Each row is a point. A path goes straight from each point to the next, and from the last back to the first. The post is the endless flat space through its rows: a point in 2 columns, a line in 3, a plane in 4, and so on, so that a path can go around it. How many times does the path go around the post? Going back the other way cancels.

Post (2 x 3):
[[ -6 -46  42]
 [ 31 -37 -48]]
Path, 10 rows:
[[ 18 -19   3]
 [ 67   8  17]
 [ -2 -15  -1]
 [-56 -28 -35]
 [-20 -91 -13]
 [  1 -79  69]
 [ 72 -60  33]
 [  1 -71  24]
 [-58 -63 -52]
 [-57 -25   3]]
Times around: 0

Post (8 x 9):
[[  2   1 -37  40  34 -50  25 -27  37]
 [  4 -48  84 -39  51  24  40  64  37]
 [-18 -46  83 -93 -48  43  68  83  19]
 [  0  -9 -31  65  13 -22 -77 -29  74]
 [ 13  10  61  40   5 -20  39  60 -32]
 [ 27 -23 -25  45  68 121  47  59   3]
 [ 15 -13 -25  19  41 -20 -51 -73 -41]
 [  1 -27 -45 -32  15 -80 -89  21  18]]
Path, 11 rows:
[[-15  31  28  19  62  59  37  78  55]
 [-21  -4   9  36  -1  37  18 -31  11]
 [-28 -11 -16  34  73 -28 -67  54  36]
 [-22   4   5  -9  54 -11 -81  71  48]
 [  7  34  67   9  31 -12 -42 -23  59]
 [-15  -2  47  -3 101 -17   4  23  12]
 [-26 -43 -37  -1   4  20 -64   5  71]
 [ 14 -79   0  27  29  37  59  35 -14]
 [ 41 -40  -5  16  20 -46   6 -14   6]
 [ 28 -12  29  -1  18 -73 -24  -4  16]
 [ 10  27  58 -37  27  47 -24  -6  62]]
Times around: 1
